Rows are points. Each copy is the shape, with its points in the same order, stretched, turned, moved and blurred by noise. Some copies are also mirrored. Which?

Shape, 6 rows:
[[  5  39]
 [-51  12]
 [ 33 -32]
 [ -8  19]
 [ 25 -13]
 [-17  26]]
Copy 1 (6 x 2):
[[ 34   7]
 [-21  40]
 [-33 -47]
 [  6   7]
 [-16 -41]
 [  4  19]]
Copy 1 is: only turned
Copy 2 (6 x 2):
[[ -4  36]
 [-60  -4]
 [ 44 -27]
 [-15  18]
 [ 35 -12]
 [-26  19]]
Copy 2 is: only turned

Shape (10 x 4):
[[-29  11 -14  -4]
 [-19   5 -30 -25]
 [ 34 -29  16 -22]
 [ -3  -1  -9   0]
 [-19  -9 -34  -4]
 [-33   3   6  10]
 [-10  -1  19 -10]
 [-14  -3 -23  -1]
 [ 41   7  22 -17]
 [-22  16  11  -5]]
Copy 1:
[[-22 -16  -7   2]
 [-22  -7 -22 -13]
 [ 45  10  -4 -18]
 [ -4   0  -9   4]
 [-12 -11 -31   4]
 [-13 -26  -6  17]
 [  8 -16  13  -1]
 [-11  -6 -21   2]
 [ 26  19  25 -21]
 [-10 -16  12   2]]
Copy 1 is: only turned
Copy 2 (10 x 4):
[[ -4  25   9 -30]
 [  9   5 -11 -52]
 [ 38 -50 -12  14]
 [ 11   2 -10 -10]
 [ -4  10 -27 -34]
 [-14  20  18 -10]
 [ 12  -9  22   0]
 [ -2   9 -17 -23]
 [ 60 -25   3  13]
 [ 11  15  27 -13]]
Copy 2 is: only turned
Copy 3:
[[-12  32 -10   4]
 [  7  27 -29   0]
 [ 28 -42   7 -13]
 [  4   7  -2   7]
 [  4  19 -23  24]
 [-28  15  -1   8]
 [-11  -4   0 -18]
 [  0  20 -11  18]
 [ 35 -18  26 -27]
 [-15  17   2 -15]]
Copy 3 is: only turned

Shape:
[[  9  -7  32   4  25 -11  11  24]
 [-11  -2  12  24  10  17 -22  26]
 [-27   0 -32 -18 -18  -1 -19  -1]
 [ -2 -14 -23   3  23 -21 -19 -11]
 [-34 -25 -25  21  13 -23 -10 -16]
 [ 17   7 -21 -17  23  26  -6  33]
 [  6   6  25 -14 -13   5  -5  32]
 [  5   1   9  11  31   7  12  34]
 [ -7 -35  -1 -19  22 -28 -13 -28]
 [  7  14  33  22  24  14  34 -21]
 [-35  18  30 -19  -2 -14   5   8]
 [ -4 -18  30 -32  -6   5   0  20]
 [-23  -9   0 -13  33  33  31  23]
 [ -4 -21 -16   7  -1   4  25 -15]]
Copy 1, 14 rows:
[[  6  11  19   8  41  11  16  -5]
 [  9 -15  -1  16  16  34 -19 -19]
 [ -3 -23 -17 -16 -24  -7 -19   2]
 [ 25 -11 -10   5  17 -32  -7 -12]
 [  5 -26 -26  27  -3 -28  11 -10]
 [ 38  19  -7 -22  22  22 -27   5]
 [ -5  -4  27 -14  13  29  -8   3]
 [ 18  20   1  11  31  23   0  -3]
 [ 12 -26  -8 -12  32 -43  22 -11]
 [ 13  24  15   1  13   7  33 -60]
 [-43   0   9  -7   1   7   3 -17]
 [ -9 -15  12 -28  25  20  14   9]
 [  7  21 -34 -11  20  30  21   0]
 [ 23  -4  -8  -3  -9 -10  35  -7]]
Copy 1 is: only turned
Copy 2:
[[-21  -2  15  -7  32 -11  -4  23]
 [ -8  -2 -17  21  15   3 -12  28]
 [ 11   5 -14   6 -48  -1 -18  -3]
 [ 29 -19   8  -7  -1   0 -34 -17]
 [ 24 -47  11   6 -24  -3 -36   2]
 [ 19  43  -1  -8   3  19 -13  15]
 [-29  22 -19  -1   9 -16  20  21]
 [  5  13  20   7  25   3  -9  32]
 [  0 -39  12 -35   0   3 -31 -21]
 [-28 -20  51  22  27  29  11   0]
 [-43   4   8  15 -17 -19  -5  14]
 [-39   0 -20 -24   7  -7   6  23]
 [ -9   8  31 -11  -4  27 -13  45]
 [ 12 -26  26 -10  -8  15   9   7]]
Copy 2 is: mirrored

Shape, 13 rows:
[[-19  13   8  -9 -11   5 -14 -11   2]
 [-25  22   8  26 -11 -26   3 -20 -31]
 [ 21 -28  24 -28  -2 -25  21   6 -16]
 [ -8   5  12  20  16   3 -18  19  -7]
 [  8   9  24  -9 -12  -5   9  -5  -4]
 [-10 -14  11   2   6   4 -13  23  -3]
 [  4  30  -1   6   0 -36  -2 -22 -21]
 [ 14   6  18  17   0  12  -4  13  -8]
 [ -5 -10  10  -3  -5 -33 -17  -2  44]
 [ -5  10 -28 -19  -9 -10  17  17   1]
 [ 23  13 -23  -1  22  16  -9  12 -13]
 [-12  23   0  -3   6  -3 -13  22 -20]
 [  9   8   8 -25  29  -4   5  -6  24]]
Copy 1:
[[ -7  17   0  -1 -11 -11 -24  -5  -6]
 [-28  -5  43   0  -2 -29 -13 -27 -36]
 [  4   9   0 -36  21   8  27  16  25]
 [-28  10   5  11  -6  11 -11  24 -28]
 [ -5  20   7 -16 -13 -11  11   1  -2]
 [-19   8  -7   1  -1  23 -11  25  -4]
 [ -4   1  29 -11   8 -48  -7  -2 -33]
 [ -6  21   7   2 -21  11  15  18 -30]
 [ -6   1  12   7 -17 -35 -15  32  38]
 [  0 -33 -34 -20  -6 -22   7   7  -7]
 [ 18   3 -27   1  10   4  10  27 -44]
 [-27   0 -11 -16  -2  -2 -19  18 -38]
 [ -5  19 -30   9  14 -26   8  23  20]]
Copy 1 is: only turned
Copy 2:
[[-18  17  10   4   4   1   3 -26   6]
 [ 13  14   0  -4  29 -28  10 -60   4]
 [ -1  -9   0 -12  13  -7  27  34 -41]
 [ 19  24 -16  19  33  -7 -16  -7   2]
 [ -1   2   5  -3   9  11  15 -11 -17]
 [  2  12 -12  25  19  -7 -13   8 -10]
 [ 27  21  -5 -33  10 -16  23 -29  10]
 [ 15   9 -12  11  26  12 -18  -7 -16]
 [ 26  -8  22  23 -28   2  30  12  25]
 [ -7 -10 -40  -9 -14 -15  21 -10  -1]
 [  9  15 -41 -26  17   7 -21  14  -2]
 [  5  36 -30   6  19 -17  -2 -18  -7]
 [  4   5  -3 -11  15  22  35  27  15]]
Copy 2 is: only turned
Copy 3 (13 x 9):
[[  0   7 -12 -18 -13  16  -2  -1   6]
 [ -7  50 -12  -2 -19   2  -7 -16  -8]
 [-34 -10  20  -9   8 -14  22  -7  -5]
 [ -5  20   6  10   4  22 -20   7  21]
 [-18   7   2  -9 -13   4  24  -1  13]
 [-13   0   3   7   8  17 -19   5  15]
 [  5  38  16 -13 -14  -4  11  -7 -12]
 [ -9  16   4  13   3  20  11   5  18]
 [  1 -10  35   0 -31   3 -21 -32  15]
 [ 10  -4  -4  -6 -16 -28  12  17  -4]
 [ 22  10   9   1  20   3  13  24   4]
 [ -5  17   3 -10  -5  12  -8  26   3]
 [  9  -4  16 -27  -1 -17  16   1  25]]
Copy 3 is: only turned

Shape (17 x 12):
[[ 15  42 -29 -11 -19 -15  25 -18   7 -20  -3 -13]
 [-25  -1 -12 -20 -18 -12 -10  -4  31  13  29  21]
 [ -2 -14   8  23  -8 -11   7  -5  11   5 -29 -22]
 [ 16  10  15   1  -3   6  -6  14   4 -22  19  23]
 [  5   9   0   8 -13 -15   4  10  17   7   8   1]
 [ 17  17  22  19  10  -9  13  -2  -4  18  10  38]
 [ -5  12  16  17  25   7  21  -1  14  -3 -10 -10]
 [ 10   2 -12   5 -12  18  -4   3 -16  -6   3   3]
 [-31  22  26  19   5  -7  -9  -2  -8   0  -2  11]
 [  0  14   7 -23  25  30 -21 -11  11 -28  15  11]
 [-19   7  29   4   6   0   3  -2  15  32 -19  11]
 [  1  -3 -16 -13  16 -11  19  14   3  -5 -22   0]
 [  5  -1  18   1   1 -20   5  19 -16  26  29  12]
 [ -9   4  11  12 -15   6   6   4  -3   2 -17  22]
 [  7   0 -14 -22  -1   5  25   2  -8 -34  26  12]
 [ -5  -6  -1 -13  18  27  14  30   6  11  -6  -4]
 [ -7   7 -32  16  -3   7   6  12 -10   7  -5   1]]
Copy 1:
[[ 14  -1 -60   6  25 -31  13 -27  -6 -10 -20  26]
 [ -5  14  -9   2  -9 -12  -4 -15 -13   8  47  21]
 [-18 -21 -11  -7 -20  -8 -16  -2  23  25 -15 -17]
 [ 16  21  -2  18 -15 -13  13   8  13 -14  -3   0]
 [  2  -5 -12  -2 -20 -27   7  -4   3   7   4   5]
 [ 14   9  20  -9 -12 -31  29 -24  14  -8   1 -24]
 [  9  -4  -5 -11  11 -24  -3   8  40   7  -4 -14]
 [ -4  14 -21  -3  -6  -4  14   9  -9 -10 -10 -14]
 [-34  19  19   2   6 -37   0  -7  26   6   1  -5]
 [ 24  43  -2   8  28   8  -3  12   7  -7   0  13]
 [-21  -1  26 -28  -5  -5   3  -9  32  10  17  -1]
 [ 10 -28 -16  -6  11   0 -11  -3  10 -19  -2  -4]
 [ -3 -13  24   0 -10 -29  37   3 -12  -2  15 -19]
 [-22   7  -3  -7 -15  -8   4 -11  26 -11   2  -9]
 [ 25   1 -41  27  17  -8  17   2  -1 -31  14  -8]
 [  6 -14  -6 -24   2   6   2  30  17 -12  16  -6]
 [-13  -1 -24 -21  -2 -24  -8   0 -10 -10   2 -16]]
Copy 1 is: mirrored
Copy 2, 17 rows:
[[ 14  30  -1 -40 -26  15  14  31   5  18  28  16]
 [  8  46  24 -25  11 -24 -29 -17  24  -9  15   4]
 [-25 -14  -2 -26   6 -15  30 -17  12   6  -8  -3]
 [ 27   5   0  15  -4 -21 -24  19   3  16 -12  -4]
 [  9  14   6 -17   7 -32   6   7  15   6   7   8]
 [  6   7 -19  20   2 -35   5   5 -20   1 -15  42]
 [ -7  -3 -31   0  23   2  19   1  12  24 -14   7]
 [ -5  -2  26  11 -10 -10   0   4  -7  24  13   1]
 [-20  34 -12  10  12 -19  -3   1 -15   8 -34  -2]
 [ 27  12   6  24  14  38 -28   5  11  13 -13 -14]
 [-26  13   0 -13  28 -12   6  -7  12  -4 -28  27]
 [-20 -14 -14 -15   8   7   0   8  19  -5  35  14]
 [ 13   5   2   2  23 -57  -4   5 -22  -2  12  21]
 [-29   6   6  -4 -10 -20  -8   1   1  15 -16  15]
 [ 21   2 -12 -10 -13  -4 -33   9  -5  33  32  -4]
 [-14 -18   7   1  34   1  -9   9  29  23  22  11]
 [-28   9  14  11  -3 -16  12   2   6  19  35   9]]
Copy 2 is: mirrored
Copy 3:
[[ 19   3 -16  11 -48   7   6 -25 -24 -30   8   2]
 [-19   0  29   1 -30   1  15  22  22 -12  32   6]
 [ -7   7  17  22  -3 -13   0  12 -32  13 -21  16]
 [ 22 -15   7  -9  10  32 -24   0   6  -5  11   5]
 [  2  -6  21   1 -13  -4 -12  10   2 -13  -3  11]
 [ 43 -42  12   6   9   0  -4   1  26  -4 -11  15]
 [ 41  11   4  -4   0  -3   6   9 -13   6 -23  20]
 [  3 -12   1   5   7  22 -10  -7   0 -13  -6 -19]
 [ 11  11  18  -3   3  10  14   2  19   1 -29  35]
 [ 29  13 -11 -19   5  36   0  -9  10  25  25 -10]
 [ 11  -4  20  -8  -1 -20  26  25   8  13 -16  30]
 [  5  13 -22   0   5 -27  -4  16 -11  -2   9   2]
 [ 10 -20  31 -16  27 -12 -19  -1  32 -18  -2  11]
 [ -1 -16   6  11   5  12  12  13  -4  -7 -14  17]
 [ 22   4  -6   3   0  22  -9 -10  -8 -27  36 -14]
 [ 12   9   0 -28  17  -5  -1  22  -1  -4  -7  -9]
 [ -4   8 -10   8 -14  -2  -2  13  12 -19 -25 -19]]
Copy 3 is: mirrored

Shape (16 x 12):
[[ 16  -3  12  -7  -8   7 -11  12   5   5   7 -11]
 [-22  -8   6  37   9  -4  -8  15  60 -11   1  -1]
 [-22 -10  14  -6  14   4  -7  13 -12  29  -7 -18]
 [-20  14   3  -5   9   9   4   9 -17  -9  11   9]
 [  1 -10 -41   2   3 -33  -2   5   8  -6  11 -16]
 [-11 -11  12  -4   9   8 -21  -2 -13  -9  -4  -2]
 [-18   2  -2  -4 -12   6   2  15 -12  -3   1 -13]
 [-21  -7   3  -8  11  -2   8  -3  -2  -3  -7 -20]
 [-13 -12   8  17  -2  12  -1  17  -9  27  -2   7]
 [-12 -12  12  -5   0  -5   6  16 -12 -13   8  -1]
 [-22 -13  -2  -6   6  10   4  17   8 -14   7  12]
 [ -9 -11  -5  20   7 -29  -9 -27 -13  -4  10  -6]
 [ 10 -13  13   5   5   7   1  -4 -17  16 -23  -4]
 [  6  -7   9  -5   5   5  -3   2   0  22  10   1]
 [-22   8   5   2  11 -28   2  13   3 -13 -29 -11]
 [ 39 -10  -1   3  13   2  -6   2 -17 -13  13 -19]]
Copy 1:
[[  9  -3  21   3   7 -13   6  14  -6  -4 -17   8]
 [  0 -24 -51  28 -32  14  42   2 -38  -5  -5   6]
 [ -3 -17  15  30  -1 -23   9 -11  13  34 -18 -12]
 [ 18  19  -2  14  10   7   3 -15   9  18 -15  -3]
 [ 13 -47  -1  -4   9  32  -4 -13  -8  11  39  19]
 [ 25   5   3  34   3 -15  -1   1  15   9 -11   9]
 [ 17  -9   0   1  16   0  14  -6  17  21 -21   8]
 [  1 -19  -3  21  -5   8  -3 -10  16  23 -19  15]
 [ -6  -6  -7  11  10 -22  23  -2   8  11  -7 -27]
 [ 15  -7  10  25  20   8  15  -5  11  -3 -23   2]
 [ 18  -3 -14  28   3  22   9  10   4   4 -24  -5]
 [  8 -20  -6  18   6  -9 -12 -36   3  -8  32  12]
 [-11  -2   5  10   6 -22  12   5  26   6   0  -1]
 [ -3  -4  14  10  -3 -11  -3   7  -2   0 -11 -14]
 [ -8 -19 -23  24  22  11  16 -23   6  26   4  36]
 [ 28   9  49   1   5   2   8   4   3 -10   8  12]]
Copy 1 is: mirrored
Copy 2 (16 x 12):
[[ 13   6  -8   5  -7 -25  -2 -14  12  -2  16  -7]
 [ 36   4  -8 -18  18  -9   1 -11 -40 -36 -12  38]
 [ 22 -15   6   0 -25  -4 -43  24  -3   3  22   1]
 [  1   0   2  10   5  21   3  26 -17  -4  15   1]
 [-31 -11 -22   7   2 -20 -33   6   8   3 -10  38]
 [ 17 -13  -3  -3   0   5 -13  16   3  -3   1 -11]
 [  0   8  -9   0  -5  -5  -3  25   1   0  15  10]
 [  1   3   3  -7  -9   1 -29  27   0 -11  -3   9]
 [ 20 -18  -4  -3 -25 -12  -5  10 -23   7  24   1]
 [  7  -1  -7   6 -17   5  -2  19  -7 -11   2   7]
 [  8   7  -8 -11  -6  21   5  10 -11 -12   5  13]
 [-11 -25 -15   8   0 -19 -31  27 -19   8 -31   5]
 [ 16 -25  13  -4 -23 -24 -13   6   6   2  19  -9]
 [  9  -7  -1   3 -18 -14 -14  -6  -6   8  17 -13]
 [ 22  -9  26   2   7  10 -22  25   2 -22  -4  38]
 [ -9 -21 -19  18   0 -38 -11  -7  12 -21  19  -9]]
Copy 2 is: mirrored

Shape (18 x 12):
[[  3  12 -26 -19  20  -9  19  -7   6  -2   3  11]
 [ 15   2  -6   0  -8   5   4 -19 -44 -11  -6  -7]
 [-16  12  17  -3  -3 -29 -35  19  32   9 -31  14]
 [ 14   9   5   0  -4  -2   4 -12 -17 -40   0 -35]
 [-28 -25 -46 -24   8  29  44  -8 -33  18  19  -5]
 [ -5  17  36 -22 -23   1 -10  16  46  17   9   2]
 [-12 -20 -18   3  39  27  39 -10  -3  -2   4  19]
 [-38   6  37   1 -13 -17  10  23  49  40  -7  10]
 [  3 -21 -20  -2   3  23  36  18 -19   2   5  30]
 [ 16  16   4 -15   8 -21  30   1 -23  -3 -10 -19]
 [ 16  15   7 -18   7 -20  15 -27 -45 -21   6  10]
 [ 15  23  -9   5  -8   0   1 -11   0  16  21  -7]
 [ 32 -11   3   1   6 -16  12 -50 -30 -14 -18  -7]
 [  2  32  26   9   8 -18   4 -18 -38 -19  11   8]
 [  1 -33  -8 -27  31  13  10   8 -11  18  21   0]
 [  1 -31 -26  11   9 -10  30   5 -20  -2  32   6]
 [ 49   0  -5 -15  11  -3  20 -16 -27  -7 -29 -17]
 [-13   3  17 -35 -39 -14   9   5  43   7   7   3]]
Copy 1:
[[ 20 -12 -39 -10   8   7   1   6   5   4  -7 -20]
 [ 45  -3   1   2  -5  18  -6  -9 -42   3  12  -9]
 [ -5   8   2 -15 -16 -57   0  22  15 -28  -4   3]
 [  6   9   9   2  10   4   7  -1 -37  -1  16 -43]
 [ -3 -28 -32 -14  -3  56 -22 -16 -19  42  -9  18]
 [-20  18  -4 -38  27 -34  10  -1  16   1   7  16]
 [ 12 -23 -20   7  21  43  -4  -3   7  13 -39   4]
 [-42  21  -6 -43   1 -28  19  -2  15 -15 -20  36]
 [ 11 -11 -17   3  21  43   1  22  -6   6  -5  23]
 [ 16  10 -21 -20   5   6  15   7 -50  -2 -12 -32]
 [ 52  -5  -7 -28   4  17  15   5 -29 -11   6 -33]
 [ 26  22 -26  -9   3  -5  18 -22 -10  17  15  -5]
 [ 60 -27  -3  -1   3   4  10 -29 -35 -21  -3 -22]
 [ 47  29  11 -29  -8  16  15   6 -28 -10   1 -33]
 [  4 -31 -18  -7  16  22   5   8 -12  40 -25   4]
 [  4 -17 -20  11  -3  51  34   4 -12  18   5   0]
 [ 57 -16 -21   9  25  -2   6  -7 -55 -14 -13 -20]
 [-36  -5 -18 -48  21 -20  12  -2  10 -15  25  13]]
Copy 1 is: mirrored
Copy 2, 18 rows:
[[ -8   3 -21  -7  13  -1   4 -24   7   3   1  13]
 [-21   1   0   0 -33 -15  20   2 -24 -10   7   3]
 [ 38  -5   7  -7   7  -5 -22   4  14  27 -26 -19]
 [ -4  12  11 -12 -20 -16  40  -4 -18 -18  12 -11]
 [-60 -29 -34  22  18  18  22 -16   6 -19  -1  16]
 [  4 -11  15 -44  24   4 -15  28  11  15 -22 -29]
 [-29 -18 -10  13  25  14  21 -15  13  -4   6  42]
 [  1  -3   9 -10  31  30 -10  25  40  41 -32 -25]
 [-26 -17 -30  18  15   4  10  17   1   3  21  26]
 [-11  24 -18  -2  -9  -1  37  -3 -18   8   2  -5]
 [-27  28  -3  -2 -21 -37  24  -6 -21   1  12  12]
 [-27   3   7 -28  -5   9  -7  -6 -21   3  15  -2]
 [-19   7   3 -15 -48 -10  39 -17  -5   8   9  20]
 [-22  36  23   1 -14 -36   8  -1 -29   1  10   3]
 [-24 -42  -9   0  26  -4  20 -14  -5  16  -5  18]
 [-30 -14 -21  20   5  -7  19 -17  10  12  43   7]
 [ -5   5 -26 -14 -29   2  40  -6 -27   6   2  17]
 [ -8  -2 -14 -32   9  -3   1  22  34   9 -18 -42]]
Copy 2 is: only turned
